Every row gives one point. A path goes straight from each point to the next, and from the last back to the first. The post is the endless flat space through its rows: a point in 2 columns, a line in 3, a plane in 4, and so on, so that a path can go around it. How many times does the path go around the post? Going back the other way cancels.
In the rows, zero is written as 128.

Post, one row:
[[127 136]]
Path, 24 rows:
[[127 104]
 [169 103]
 [178 142]
 [131 183]
 [104 150]
 [ 81 129]
 [115 167]
 [141 179]
 [157 127]
 [140 109]
 [ 86 107]
 [ 88 157]
 [129 151]
 [161 146]
 [140 111]
 [116 116]
 [ 86 147]
 [ 97 155]
 [103 126]
 [143  92]
 [152 131]
 [155 159]
 [120 161]
 [ 91 133]]
Times around: 0

Post (3 x 4):
[[122 108 101 109]
 [129  99 125 121]
 [144 153 155 144]]
Path:
[[ 93 111  92 148]
 [119 144 148 124]
 [142 100 162  91]
 [134  95  91  95]
 [152 136 119 139]
 [165 137 152 142]
 [168  81 194 109]
 [106 133 140 120]
 [102 137 107 114]
 [111  78 123  71]
 [165 146 110  99]
 [161 181 120 152]
 [120 135  94 148]
 [ 89 111 112 124]
 [150 129 191 137]
 [169 147 133 119]
 [144 156  92 120]
 [115 116  95 123]
 [108 110 129 127]
 [123 128 185 118]
 [142  66 156 119]
 [148 144 106 123]
 [109 142  37 143]
 [149  98 133 135]
 [138 128 122 104]
 [127  97 170  82]
 [189 144 157 138]
 [144 141 118 144]]
Times around: 3

Post (7 x 8):
[[ 98 116 145 152 134 111 128 130]
 [127 105 134 130 134 108  91 141]
 [106 107 135 118 146 111 136 115]
 [156  99 147 148  94 102 102 131]
 [165 166  88 126 118 137 144 144]
 [182 127 151 142  90 138  99 146]
 [133  96 109 120 172 174 132  98]]
Path, 29 rows:
[[157 139 120 150 116 111 112 160]
 [167  82  74  95 134  71 134  84]
 [131 125 112 113 139 123 115 109]
 [126 119 160 153 115 123  92 141]
 [141 101 118 141 143 117  91 117]
 [159  93 145 164 150 169 149  76]
 [179 135 138 132 112 136  53 156]
 [119  60 147 148 111 132 123  68]
 [143 143  78 120 150 152 127 129]
 [136  82  90 135 164 121 144  56]
 [155 123 114 130 130  99 111 142]
 [143 166 142 116 143 161 138 167]
 [ 95 146 114 106 157 126 110 174]
 [143 108 146 142  96  93  65 150]
 [138 105 155 165  99 106  94 126]
 [148 148 119 158 148 135 138 126]
 [121  92 113  94 194 147 126 113]
 [163 132  72 138 139 167 119 144]
 [105 116 112  91 125  88  99 158]
 [167  86 128 150 138 186 104  87]
 [129  87 122 153 147 131 109  75]
 [104 158 146 138 133 133 109 165]
 [ 96 164 170 137 111  99 112 186]
 [ 94 166  87 115 163 105 181 155]
 [153 112 101  94 169 124 162  82]
 [149  98 111 156 142 152 115  87]
 [ 87 110 150 140 126 113 133 100]
 [147  99 164 124  99 133  85 152]
 [ 87 145 139 128 149 127 157 141]]
Times around: 0
